Every row gives one point. Each copy is the shape, with its points in the same order, stretched, turned, moved and blurred by noise. Say if it was mirrored as well.

Shape (8 x 3):
[[ -2  -4 -19]
 [-42 -12 -13]
 [-24   1  13]
 [-24  26 -31]
 [ 25  33  23]
 [ 46  23 -10]
 [-58   1  -9]
 [ 48  20 -24]]
Copy 1 (8 x 3):
[[ -9  11 -19]
 [-45 -14  -4]
 [-21  -6  16]
 [-35  41  -5]
 [ 26  40  27]
 [ 40  53 -14]
 [-58  -8  11]
 [ 32  60 -26]]
Copy 1 is: only turned
Copy 2 (8 x 3):
[[ -1  -1  -4]
 [-21  -4 -40]
 [-37 -20 -11]
 [-15  32 -23]
 [-30  -1  40]
 [ 12  14  48]
 [-51   4 -47]
 [ 31  27  40]]
Copy 2 is: only turned

Shape (9 x 4):
[[  7   6  34 -28]
 [ 21  26 -26  25]
 [-14 -45  -4  -1]
 [ 37  18 -23  24]
 [ 28  19 -14  37]
 [-25 -11 -42  17]
 [  2  -2  25 -32]
 [-18 -15  -8  39]
 [ -3  -1  30 -20]]
Copy 1 (9 x 4):
[[-27  17  36  -9]
 [ 22  23 -36  -4]
 [  0 -44   6  14]
 [ 38  26 -27   6]
 [ 26  34 -38  18]
 [  5 -40 -38  -8]
 [-30   5  36 -17]
 [ -5 -22 -40  29]
 [-34   4  24  -5]]
Copy 1 is: only turned
Copy 2 (9 x 4):
[[  7  40  13 -19]
 [-21  -2  -2  33]
 [-14 -19  52 -40]
 [-16   6  15  42]
 [-29  10  13  42]
 [-26 -46  10 -21]
 [  9  26  18 -28]
 [-46 -16  24  -9]
 [ -2  29  16 -26]]
Copy 2 is: only turned
Copy 3 (9 x 4):
[[  4  12  15 -14]
 [  0 -40  37  28]
 [ 42 -27 -33   6]
 [ 17 -29  48  16]
 [ 13 -23  42  34]
 [ 10 -60 -22  25]
 [  0  10   2 -22]
 [ 22 -26 -17  45]
 [  3  10  -1 -11]]
Copy 3 is: mirrored

Shape (12 x 6):
[[  1  -3   9 -24 -27 -14]
 [ 25 -30 -15  25 -12  41]
 [  9  10  -9 -33 -25  -9]
 [ 10   1 -10  -7 -19 -27]
 [ -7  -4 -12  -2 -20 -14]
 [ 23 -36 -27  11   5  23]
 [ -2  10  -3   2  16  12]
 [ 17   0   3  13  33  19]
 [ 41 -40 -29   0  -5  26]
 [ 17   1  22  11  26  10]
 [ -9   0  21 -26  -1 -29]
 [-14  -1   7  -6  19   9]]
Copy 1 (12 x 6):
[[ 38   5   8 -15   2  12]
 [-19 -51   5  36   3  18]
 [ 35  -6  23  -5  22  -4]
 [ 27 -12  15   7 -18  -6]
 [ 23   1  12  10 -12   6]
 [-23 -43  11  21  -4   2]
 [  8   0  -5  14  21 -15]
 [ -9 -21 -21  15  22 -23]
 [-20 -60  20  18   4   4]
 [  8 -10 -28   1  20 -14]
 [ 42  28  -7 -33   0  -6]
 [  9  19 -12  -7  19  -7]]
Copy 1 is: mirrored
Copy 2 (12 x 6):
[[ 12 -29  15 -34 -13 -10]
 [ 22  -1 -11  13 -45  60]
 [ -1 -11   3 -43 -29 -19]
 [ 23  -3   3 -23 -24 -21]
 [ 17 -12  -9 -21 -14  -7]
 [ 22  26  -8  -6 -31  45]
 [ -9  11   9   9  -9   6]
 [ -3  24  27  25 -12  24]
 [ 23  24  -6 -19 -44  49]
 [ -3   8  42  30  -6  15]
 [  1 -18  33 -26  13 -21]
 [-10  -1  17   0  10  11]]
Copy 2 is: only turned

Shape (13 x 8):
[[ -4  21  13 -22 -29 -22   5 -10]
 [  0  27  -5  -1 -13  33 -20   2]
 [ 22  23 -11 -26 -18  30  27 -16]
 [-43 -16 -18 -22  15  33  21   5]
 [-27 -14  29  -3  26 -27   4 -12]
 [ 17   3 -29  16  25   4 -30 -16]
 [ -7  23 -14  12 -20  24   5   8]
 [  7  21  12   0  20  23 -26  30]
 [-20 -22  20  -3 -23  -6  11 -12]
 [ 22  32  11  23  -9  -3  -3  10]
 [-30  10   3  17  17 -11  14  -6]
 [-10 -10  -4 -11   9   2  29  26]
 [ 15 -14  -5 -30  24  -1 -24   1]]
Copy 1 (13 x 8):
[[ 14 -15  32   5 -18 -23 -29  17]
 [ -4   9   6 -21 -28  18   3  10]
 [  0 -23  23   1 -60   0  24 -12]
 [ -5 -45 -28 -13 -22   5   5 -22]
 [  1 -39  14  -8  24 -20 -13   5]
 [  1  11   5 -26   8 -10  25 -26]
 [-16  10  -3  -3 -36   5   2   9]
 [ 11  16   8 -26   2  18  32  38]
 [ -8 -29  12  22   6   1 -27  -5]
 [-12  25  26   4 -15 -14  16  37]
 [-21 -20  -6 -14  -4 -35  -2   6]
 [  5 -19 -14  19 -13 -19  23  10]
 [ 35  -7  14 -15  21   3  18  -9]]
Copy 1 is: only turned
Copy 2 (13 x 8):
[[  4  24  33 -27 -15 -13   2 -11]
 [  9  18  -5 -23 -25  31  -7 -29]
 [ 31  28 -19 -40 -38   7  20  -8]
 [-12 -28 -27 -28 -29  13  -6  30]
 [-29 -19  11   1  30  -1   7  28]
 [  8 -18 -23 -18  26  14  -2 -40]
 [  3  17 -24  -7 -31   9  -7 -14]
 [ 26  19  -6  -5  11  39 -25 -10]
 [-19 -16  24   8 -16 -10  22   6]
 [ 18  34  -9  15   6   4  -6 -17]
 [-28  -5 -20   6  13  -9  -3  19]
 [ 17  -8 -15   1  -9  -6 -16  32]
 [ 27 -20  14 -32  17  21  -8 -16]]
Copy 2 is: only turned

Shape (14 x 9):
[[ -1  12   8  17 -10  15   4 -32   4]
 [ -1  -9 -16 -12 -41   9  13 -15  25]
 [-21  10  12  25  13  32   3 -15  27]
 [ 34 -34 -19  10   1 -11  13 -13 -20]
 [ 21  -1  41  -7 -23  30  13 -10 -23]
 [-14  15  43 -22  -6   1  17  19 -10]
 [-12  13  18   7  21   7   6 -21  19]
 [ 29   9  24  23 -29  -6   8 -20  10]
 [-14  15 -12 -21  26   2  32  25  23]
 [ 33  13   4  23   4   6 -23 -16  -7]
 [  1  -1 -12  16  -5 -37  -3 -12  12]
 [ 21   8 -10  22 -17  26   7  16 -26]
 [-18 -37   4  -9   7 -19 -22  21  17]
 [ -9 -23  28 -21 -19  32   6 -25 -18]]
Copy 1 (14 x 9):
[[  4  11  17 -15   3  -6   4  25 -34]
 [  9 -30  10 -17  -4  -7  11  31   9]
 [  2   0   3   5  28  17 -15  29 -42]
 [ -7 -19  20  12 -39 -32   5 -26  -4]
 [-23  27  -1  13  -6 -39  23  32 -12]
 [-10  25  -8  21   0  -4  31  26   5]
 [ 15  11  -1   4  -4  13   4  24 -37]
 [ -2  10  28 -11 -15 -22  -4  22   4]
 [ 41 -20 -22  32   2  17   8  -5  -5]
 [ -7  14  -5 -16 -20 -12 -16 -24 -15]
 [  5  -9  29 -18 -23  12   0 -10   5]
 [-17   1  14   7  14 -28  -6 -22  -3]
 [-41 -22  -6   6 -13  30   0  -4  30]
 [-31  12  -8   4  -2 -19  36  48 -26]]
Copy 1 is: mirrored
Copy 2 (14 x 9):
[[ 15  -1  27 -16  -9   1 -15 -25  17]
 [ 57   3 -10 -13 -38  10  35  -2  -8]
 [-11   4  37 -26 -20  16 -34   2  19]
 [ 13  -3  -8  34  13 -22  56 -47  -1]
 [ 35   1  17   1   6 -29  10   6  49]
 [  8  34  -3 -12  13 -32 -16  59  21]
 [ -8  10  29 -11  -4  -9 -35   9  -3]
 [ 37  -3 -17  -2 -32 -11 -23 -20  41]
 [ -7  36  -6  29  10  22  -4  60 -28]
 [  1 -28  -1  12   9  10 -17 -44  36]
 [  6   9 -27  -6 -14 -10  -6 -27 -10]
 [  9   3  -7  16  14  24  22 -24  51]
 [ -6   5 -23 -26 -17 -35  27  14  -9]
 [ 29   3  41 -25   3 -37  41   2  10]]
Copy 2 is: mirrored
